Every row gives one point. Examples show where two turns around zero, p and q, send a point. Write where each new point lands after one turn and then the other. Backwards means that the second turn is done in reverse. Each puzzle has new turns, and all numbers are rounded.

Turn p:
[5.7 1.4] -> [4.7 3.6]
[-0.6  1.6] -> [-1.2  1.2]
[-5.1 -3.0] -> [-3.5 -4.8]
Turn q:
[3.7 3.3] -> [3.4 3.6]
[-3.2  2.3] -> [-3.4  2.0]
[-0.6 -5.6] -> [-0.2 -5.6]
Where do these land?
p, then q backwards: [0.2 5.8] -> [-1.7  5.6]
p, then q: [ 3.2 -2.4] -> [ 4.0 -0.6]
p, then q backwards: [ 0.3 -4.6] -> [ 1.8 -4.3]
p, then q backwards: [2.7 1.6] -> [2.0 2.4]
q, then p: [-6.3 -0.5] -> [-5.3 -3.4]

Turn p:
[-5.2  1.7  2.7] -> [-5.8  1.9  0.5]
[ 3.4 -1.8 -3.3] -> [ 4.3 -2.0 -1.7]
[ 9.0 -2.2 -3.9] -> [ 9.8 -2.4 -0.2]
[-2.5 -2.1  1.1] -> [-2.8 -2.0  0.3]
[-2.6  2.1  4.4] -> [-4.0  2.4  3.0]
[-2.0  2.3 -1.0] -> [-1.5  2.2 -1.8]
Turn q:
[ 0.2 -6.7  1.0] -> [-1.6 -6.6  0.0]
[ 0.2  4.3 -7.6] -> [-0.4  5.6 -6.7]
[ 2.3 -2.5  5.6] -> [ 2.7 -4.2  4.3]
[-2.5  1.9 -1.9] -> [-2.2  2.8 -0.8]
[ 0.1 -1.2 -1.3] -> [-0.6 -0.9 -1.4]
[-0.4  4.3  4.1] -> [2.0 3.3 4.6]
Where do these land?
q, then p: [5.2 4.8 0.5] -> [6.2 3.1 1.7]
p, then q: [2.4 5.9 4.8] -> [3.7 4.7 5.3]
q, then p: [-5.0 -4.5  1.5] -> [-6.1 -3.1  0.4]
p, then q backwards: [-3.5 -0.3 -0.7] -> [-2.1 -1.5 -2.4]
q, then p: [ 0.2 -2.0 -4.3] -> [ 0.2 -1.3 -4.6]
q, then p backwards: [ 0.7 -3.9 -1.8] -> [-1.8 -3.3 -2.2]

Turn p:
[ 0.3 -4.0  3.7 -2.3] -> [-1.0 -4.7  3.5  0.4]
[ 3.5  2.1  2.7 -0.5] -> [ 4.3 -0.1  2.0  1.3]
[-2.8  7.1 -1.9  0.5] -> [ 1.1  7.3 -0.3 -2.7]
[ 3.3 -3.9  3.9  5.8] -> [-0.2 -2.6  0.6  8.2]
[-2.3  1.8 -0.8 -3.5] -> [-0.3  1.1  1.1 -4.4]
[-2.0 -3.2 -7.6 -0.1] -> [-3.9 -1.2 -6.9 -2.9]
Turn q:
[-4.8 -0.3  5.1  2.2] -> [-1.7  2.5  6.4  2.0]
[-4.8  0.7 -0.2  0.8] -> [-4.0  1.8  1.3  1.9]
[-0.3  1.2  2.0 -4.3] -> [-0.8  1.5  0.9 -4.5]
[ 1.1 -4.8 -4.0  1.3] -> [-0.4 -5.8 -1.8  2.2]
[ 8.8  3.3 -2.9  0.0] -> [ 6.9  0.1 -6.8 -1.6]
Where do these land?
q, then p backwards: [-3.9 -2.9 -2.6 -6.8] -> [-5.7 -5.0 -2.5 -3.5]
p, then q: [ 1.7  1.8 -2.4 -0.3] -> [ 0.9 -0.4 -3.2 -1.0]
q, then p: [ 0.2  6.4 -3.0  3.3] -> [ 2.1  5.8 -4.8  0.2]
q, then p backwards: [ 1.0  1.6 12.0 -0.4] -> [-1.0  8.5  7.0 -5.0]
p, then q: [ 2.1 -2.3  0.3  0.0] -> [ 0.5 -2.7  0.5  1.3]
q, then p backwards: [ 0.2 -2.8 -2.9  2.3] -> [ 2.3 -3.7  0.3  1.6]
q, then p: [-1.3 -1.8 -1.4  1.9] -> [-2.3  0.1 -0.5  2.2]

Turn p:
[ 2.5 -0.4 -0.8  2.3 -0.1 -2.0] -> [ 0.1 -0.7 -0.8  1.0 -1.7 -3.4]
[-0.1 -3.3 -4.2  3.6  5.8 -2.4] -> [-1.9 -4.4 -3.7  2.6  4.1 -4.5]
[-0.9 -2.6  6.4 -0.8 -4.8  3.2] -> [ 2.9 -2.6  4.5 -2.9 -4.0  4.8]
[ 1.4  4.8 -2.8 -0.3 -7.7  3.0] -> [ 2.2  6.1 -1.6  3.2 -5.8  3.6]
[  2.7  -2.6  -0.5 -10.9  -3.2   1.3] -> [ 4.0  3.7 -4.1 -9.3 -0.6  3.4]
[-0.3  5.7 -2.1  3.7  0.3  2.2] -> [-0.1  3.5  1.2  6.5  0.5 -0.1]
[1.0 0.4 4.2 2.9 3.9 0.6] -> [ 1.0 -2.1  5.0  1.0  2.2 -2.7]
[-6.7 -2.4  2.1 -2.7  2.2  0.1] -> [-3.7 -2.9  1.2 -2.9  3.8  4.6]
[ 0.4  0.4 -2.2  2.2  3.6 -6.0] -> [-4.5 -0.7 -1.6  0.8  1.3 -5.7]
Turn q:
[ 4.4  3.0 -2.0  0.0 -2.5 -1.8] -> [ 4.5  3.2 -0.8 -1.3 -2.9  1.0]
[-1.6 -1.9 -0.7  0.6  1.4  6.4] -> [-2.2 -2.1  2.1  1.9  3.5  4.5]
[ 1.6 -5.2  3.5  1.2  7.0  1.5] -> [ 0.9 -8.0  2.1  4.3  1.8 -2.0]
[-5.1  4.6 -4.4 -1.6  1.5 -4.0] -> [-1.0  6.1 -4.9  0.3  3.8 -3.3]
[ 0.4 -4.2  5.1 -1.3  3.5  3.5] -> [-1.0 -6.4  4.8  0.7  2.0 -0.8]
[-4.1  4.8 -1.8 -0.4 -7.0 -0.5] -> [-3.9  7.7 -1.0 -3.6 -1.5  1.6]
[-2.7  2.9 -2.7 -5.5 -0.8 -0.8] -> [ 0.1  4.0 -1.4 -4.1  4.3 -1.1]
[ 1.3 -0.2  3.7  3.2  3.4  0.0] -> [ 0.4 -2.3  2.5  4.3 -1.5 -2.2]
[ 5.7 -3.7 -0.8  3.9 -6.6 -4.3] -> [ 2.1 -1.9 -3.6 -2.5 -9.6  2.3]
Where do these land?
p, then q: [ 3.3 -2.6  1.4 -0.5  3.1 -3.2] -> [ 1.6 -1.8 -2.8 -2.8  0.2 -4.2]
p, then q: [ 1.6 -0.5 -4.1 -0.3 -0.5  3.3] -> [ 3.5  0.8 -1.6  2.2 -0.4  3.2]
q, then p backwards: [ 0.9  4.3 -0.6 -0.4 -6.9 -9.2] -> [ 7.4  2.0 -2.2 -4.9 -6.0 -5.3]
p, then q: [-6.5 -0.5  0.7  6.8 -1.0  3.5] -> [-5.7 -4.7  1.9  4.7 -2.4  4.0]
q, then p: [-0.1 -0.8  0.7 -2.3 10.2  4.6] -> [ 1.1 -7.1  3.0  0.6  4.9 -6.9]
q, then p: [-2.2 -1.2  0.2 -1.9 -3.7 -1.2] -> [-1.7  1.9 -1.5 -2.4  1.0  3.1]
q, then p backwards: [ 3.1  1.3  1.7 -1.3 -1.2  2.3] -> [ 0.6  0.5  4.0 -0.8 -1.0  2.1]

Turn p:
[-0.7  3.0  2.1  5.7 -4.0  4.2 -0.5  3.4  1.5] -> [-3.1 -1.5 -1.1  3.2  0.3  6.2 -2.3  3.9  3.5]
[ 2.0 -4.4 -5.1 -2.4  5.9 -4.0  6.0  4.1 -3.8] -> [ 2.1  3.4 -6.9 -3.7  1.8 -7.6  1.7  2.6 -5.0]
[ 1.4 -2.7 -3.5  0.9 -2.9 -2.5 -4.7 -1.8  1.5] -> [ 1.4 -1.1 -1.8  2.1 -2.9 -2.4 -0.1 -4.5  4.4]
[ 3.2  6.5  2.2 -1.0  3.4 -3.6  2.0  1.9  3.2] -> [ 2.1  8.5  2.2 -0.3  0.7  2.6  2.3  2.4  0.0]
[-4.1  0.0 -2.6  3.0  3.6  4.8 -4.4  5.1 -3.4] -> [-0.9 -1.1 -4.9  0.3  0.9  2.6 -9.0 -0.6 -3.2]
[ 0.7 -1.5  3.9  5.6  3.6  5.8 -0.6  0.9 -6.2] -> [-0.7 -3.8 -1.5  5.9  5.4  2.1 -3.5  2.0 -5.8]
[ 1.6 -4.0  4.2 -1.7  0.3 -3.5  1.3 -2.4  5.6] -> [ 5.3 -0.6  5.1 -0.4  0.4 -3.5  2.8  2.1  3.5]
[-1.5  2.7 -5.3 -2.7 -3.6  3.2 -1.0 -3.9  2.6] -> [-3.8 -1.1  0.2 -4.5 -0.3  2.4  1.1 -5.8  3.8]
[ 1.1 -3.0  4.4 -4.4 -3.5  1.4  1.2 -0.6 -3.9] -> [ 1.3 -5.8  1.4 -0.3 -2.4  0.6  4.4  1.3 -4.0]
[-3.6  3.3 -0.3 -3.1 -2.8 -5.7  0.8 -6.7  3.0] -> [-3.4  2.8  7.2 -2.5 -3.9 -3.0  2.7 -3.2  2.9]
Turn q:
[-8.2 -2.0 -3.9  0.6 -1.3 -3.6 -3.4 -1.3 -4.2] -> [-5.1 -0.6 -3.4  8.2  1.5 -2.0  2.8  3.1 -1.9]
[ 2.0  2.0  4.8  3.9 -6.2  5.1  0.4 -1.3 -1.3] -> [ 1.7  1.2  6.6  3.0 -4.9  2.1 -4.2 -3.2  0.5]
[ 0.2 -1.9  3.2  3.1 -5.5 -2.0  2.3  2.7  2.5] -> [ 2.4  1.1  2.7  0.4 -5.1 -2.0 -3.0  4.8  0.0]
[ 1.5 -1.6  2.1  3.8 -0.6  0.9 -1.7  1.6 -1.4] -> [ 3.3 -0.3  1.6  2.3  0.3  1.9 -2.5  1.0 -1.4]
[-6.2  5.0 -4.3 -6.7  3.9 -1.4 -0.1 -1.7  4.7] -> [-8.6 -0.8 -3.2 -3.9  2.0 -0.2  6.1  0.6  5.2]
[ 3.8  0.8 -2.7 -5.0 -2.6 -5.1 -2.9  0.4  3.0] -> [-3.8  1.9 -2.5 -4.2  2.7 -4.5 -5.1  1.3  0.9]
[-2.1 -4.3 -4.5  0.2 -0.4  3.3  4.9 -3.6  4.3] -> [ 0.5 -4.0 -5.6 -0.6 -6.8 -1.0  2.2 -2.0  2.2]
[ 3.0 -2.4 -0.1 -0.9  6.4 -4.6  3.6  4.2  3.7] -> [ 5.0 -0.9 -2.8 -7.1  2.7 -1.6  2.6  4.5 -0.3]
[ 3.5  1.1  1.7  3.8  2.5  0.9 -2.6  3.3  1.4] -> [ 4.3 -0.6  1.8 -0.9  3.2  3.4 -2.7  1.6  1.8]
[ 2.3  1.0  6.3  3.5  1.7  4.1 -0.1 -5.6 -5.9] -> [ 2.8 -3.1  7.1  2.9  0.7  2.3  0.5 -6.6 -4.2]
[-2.6 -1.9  3.8 -1.7 -4.0  4.0 -3.7  1.8 -1.4] -> [-3.3  2.1  1.4  2.3 -3.0  5.1 -2.8  0.9 -3.5]
[ 2.9  4.4 -6.3 -4.6  6.0 -1.6  3.3 -0.6 -5.4] -> [ 0.7  4.0 -3.6 -2.4  6.9 -3.4  5.9 -6.1  1.0]
Where do these land?
q, then p: [-2.0  0.2 -0.8 -3.2  0.0 -0.6 -7.0  1.3 -2.7] -> [-2.7  1.0 -0.6 -0.5  1.8  0.6 -7.1 -1.1 -3.1]
p, then q: [-6.9  4.6  4.8  0.5 -1.3  4.0  2.3 -1.5  0.2] -> [-3.1  0.9  2.7  1.1 -2.1  7.9  1.9  2.9 -4.5]
p, then q: [ 0.3  5.9  0.3  7.6  2.0  0.4  5.7  2.1 -1.5] -> [0.6 2.0 0.7 3.4 3.3 5.4 6.2 3.5 5.4]
p, then q: [ 5.9 -3.6  1.9 -1.2  4.1  0.4  2.8 -5.1 -3.9] -> [ 6.5 -1.6  0.9 -0.6  3.1 -4.3  5.2 -1.9 -3.7]
q, then p backwards: [-4.3 -1.6 -4.6  3.0  1.0 -0.5  0.6 -0.9 -1.5] -> [ 4.8 -2.4 -0.3  3.4 -3.0 -1.0  0.2  0.5 -2.1]
q, then p backwards: [-0.1  1.4 -1.4 -2.7  1.6  1.9 -0.3  0.0  6.4] -> [-2.1  0.5 -3.6 -1.4 -3.8  3.0  1.3  1.6  3.3]
q, then p: [ -3.7   1.8   1.3 -10.1  -4.0  -1.5  -1.2   3.7   1.9] -> [-5.4  2.0  2.0 -6.4 -6.0  3.9 -4.2  0.9 -2.9]
p, then q: [ 7.7 -1.5 -1.6  5.6 -0.9  2.7  3.3 -4.6 -5.1] -> [ 6.6 -5.0 -3.1  3.2  0.1 -2.3  8.1  0.4  1.8]
p, then q backwards: [ 1.5  0.0 -1.6 -1.0 -2.3 -8.0 -4.0  0.8  5.4] -> [ 1.1  3.2 -3.0  3.1 -5.0  2.5  7.4  2.0  1.3]
p, then q: [ 1.6 -7.2  1.6  1.5 -0.2  1.3 -2.2  4.3  0.9] -> [ 4.7 -0.2 -5.1 -0.8  1.7 -0.7 -5.6  1.5 -0.6]
